Rows are points. Each table stands for the endless flat space through its points: a line for two points, a plane for three, and so on. Write the one point that lies in both, or say that there is none.

First (2 x 4):
+1.85  +0.31  +1.75  -0.76
+1.70  -0.13  +1.31  -1.14
Second (3 x 4):
+2.69  -2.94  +0.21  -0.97
+1.18  -0.72  +1.83  -1.91
+0.99  -0.30  +1.53  -1.49
They share: no point

First (2 x 8):
-1.36  -0.65  -0.64  +0.73  +0.95  +0.68  -2.12  -1.11
-3.00  -1.37  +0.16  +2.25  +2.75  -0.64  -0.92  -2.63
Second (3 x 8):
-0.27  -0.09  -0.53  +0.88  +0.92  +2.02  +0.00  -1.34
-2.48  +0.23  -0.36  +1.19  +1.83  -0.92  -3.57  -2.62
-2.78  -2.17  -0.51  +0.49  +2.38  -0.12  -1.42  -1.02
They share: no point

First (3 x 12):
+1.22  -1.30  -0.43  +0.73  +3.39  +2.14  +0.33  -2.24  -0.04  +2.07  +1.18  +2.44
+1.42  -1.65  +0.27  +0.08  -0.21  -0.41  -1.37  +0.61  -0.04  +0.82  +1.63  +1.54
+0.72  -2.31  -0.61  +0.92  +2.15  +1.45  +0.03  -0.73  -0.40  +1.58  +1.43  +2.90
Second (2 x 12):
+1.43  -1.40  -0.62  +0.42  +1.74  +0.43  -0.71  -1.60  +0.09  +1.60  +1.31  +1.37
+3.27  -0.60  +1.10  +0.38  +1.10  +1.55  -1.35  -0.40  -1.03  +2.04  +0.99  +1.45
They share: no point

First (3 x 18):
+0.01  +1.19  +1.17  +2.81  -1.10  -3.47  +0.93  +2.75  +1.05  -0.65  +2.93  -1.48  -0.62  +2.84  -2.93  +1.89  -1.19  -1.39
-0.15  +1.05  +0.68  +2.99  -1.53  -3.71  +1.02  +2.67  +0.60  -0.71  +3.21  -1.98  -0.14  +3.18  -2.76  +2.11  -0.76  -1.53
-0.81  +1.17  +1.10  +1.40  +0.42  -1.64  -0.69  +2.01  +1.65  -0.44  +1.11  -1.41  -2.03  +1.38  -2.16  +1.18  -1.66  -1.65
Second (3 x 18):
-1.10  +0.26  +1.90  +1.06  -0.17  -1.39  -1.08  +2.69  +0.98  -1.01  +0.83  -0.29  -2.15  +0.63  -1.72  +1.73  -0.57  -2.32
-1.40  +0.52  +2.46  +1.20  -0.49  -2.15  -0.26  +3.63  +0.32  -1.05  +1.05  +0.47  -2.69  +0.79  -2.56  +1.65  -0.91  -3.20
-1.97  +1.55  +0.18  +2.09  -1.01  -3.29  +0.61  +3.28  +0.33  -0.63  +2.02  -1.87  -2.22  +2.31  -4.02  +0.73  -2.70  -3.12
They share: no point

First (4 x 24):
-0.46  -2.43  -2.56  +1.14  +0.11  -1.72  +0.60  +1.01  -0.87  +0.90  -1.75  -0.51  +1.18  -0.94  -0.40  +2.93  -0.40  +0.15  +2.62  +0.42  +0.35  -0.67  +0.70  +0.32
-0.47  -1.69  -1.91  +1.70  +1.66  -1.55  +1.33  +1.50  -0.14  +1.13  -1.65  -1.77  +1.34  +0.82  +1.40  +1.55  -0.94  -0.69  +2.14  -1.06  +0.49  -1.21  -0.16  +0.15
-1.17  -2.27  -2.85  +0.34  -0.82  -1.91  +0.81  +0.16  -1.56  +1.85  -2.31  +0.15  +1.54  -1.14  -0.78  +3.05  +0.76  +0.15  +1.72  +0.44  +0.07  +0.35  +0.74  +1.41
+1.55  -1.17  +0.10  +1.94  -0.04  -1.49  -0.12  +0.45  -2.13  -0.53  +0.23  -1.07  +0.25  +1.05  +1.80  +0.13  +0.54  +0.18  +1.80  -0.70  +1.10  -0.36  -0.12  -0.93
Second (2 x 24):
+0.73  -2.09  -2.14  +1.86  +0.24  -0.67  +1.37  +0.54  -1.85  +0.89  -1.35  -1.11  +2.82  +0.80  +0.81  +0.35  +0.19  -0.27  +1.36  -2.23  +1.69  +0.83  +1.42  +2.16
-1.67  -0.74  -1.69  -0.09  +0.29  -3.02  +0.57  -0.46  -1.70  +2.04  -2.45  -0.41  +0.52  +0.20  +0.71  +1.65  +1.34  -1.07  +1.46  -0.08  -0.11  -0.37  -0.48  -0.19
They share: no point

First (3 x 24):
-2.52  +1.69  -0.02  +0.05  +2.17  +0.62  -1.84  -2.32  -0.93  +2.58  -1.15  +2.33  +0.19  +1.02  -1.62  -0.36  +2.22  -0.85  +0.96  -1.35  +0.40  -0.90  -0.89  +1.40
-0.60  +1.39  -0.56  -2.77  -0.71  +1.82  +0.92  +0.02  -0.75  +0.90  +0.77  +0.41  -2.69  +3.30  -2.40  +2.10  -0.78  -2.65  -1.38  +1.53  -2.42  -1.68  +2.05  +2.12
-3.04  +2.52  -1.05  -0.04  +1.27  +1.10  -2.04  -1.95  -1.04  +2.80  -1.35  +2.01  -0.51  +1.94  -2.11  +0.69  +0.88  -1.69  +1.17  -0.63  -0.61  -1.05  -0.06  +1.50
Second (4 x 24):
-1.67  +1.01  +1.10  -1.95  +1.57  +0.45  -0.93  -1.78  -1.08  +2.38  +0.58  -0.72  -1.49  +0.96  -2.36  +0.23  +2.18  -1.19  -2.06  +0.23  -1.81  -2.45  +0.26  +1.28
+0.12  +1.31  -1.61  -1.68  +1.03  +1.86  +1.11  -0.12  -1.86  +0.27  -0.99  +3.49  -2.65  +3.22  -1.42  -0.59  +0.17  -1.13  +0.59  -0.44  +0.53  -0.97  +0.78  +2.97
-1.47  -0.43  +2.38  -1.29  +0.64  -1.02  -3.30  -1.08  -0.93  +2.97  +0.69  +0.46  +0.44  +0.43  -4.12  +1.63  +2.75  -2.87  -2.71  +0.79  -3.10  -3.58  +1.08  -1.02
+0.05  -0.25  -0.24  -2.79  +1.15  +1.83  -0.09  -0.44  -2.76  +0.56  -1.30  +2.12  -2.73  +2.72  -2.16  -0.33  +0.98  -0.41  -1.08  +0.15  -1.33  -2.79  +0.76  +1.66
They share: no point

First (2 x 24):
-0.55  +1.31  +1.90  -0.34  +1.41  +0.76  +0.89  +0.07  -1.22  +1.83  -0.22  +0.83  -0.52  -1.62  +1.25  +1.17  -0.82  -1.56  -0.20  +1.52  +1.65  +1.93  -0.12  +1.76
-0.07  +1.81  +1.46  +0.40  +0.49  +0.32  +1.79  +0.67  -0.54  +0.87  +0.24  +1.15  -0.48  -1.56  +0.49  +1.67  -1.24  -1.38  +0.62  +2.06  +2.13  +1.55  -0.12  +1.48
Second (2 x 24):
-0.03  +1.19  +1.78  +0.04  +0.87  +0.28  +1.63  +0.76  -0.16  +1.35  -0.28  +0.77  -0.35  -1.14  +0.72  +1.18  -0.42  -1.40  -0.64  +2.32  +1.36  +1.88  +0.72  +2.24
-0.53  +2.13  +2.08  +0.30  +1.57  +1.04  +0.95  +0.68  -0.92  +1.43  -0.18  +1.51  -0.53  -1.88  +0.84  +2.18  -0.92  -2.12  +0.28  +1.94  +2.12  +2.26  -0.20  +1.34
They share: no point
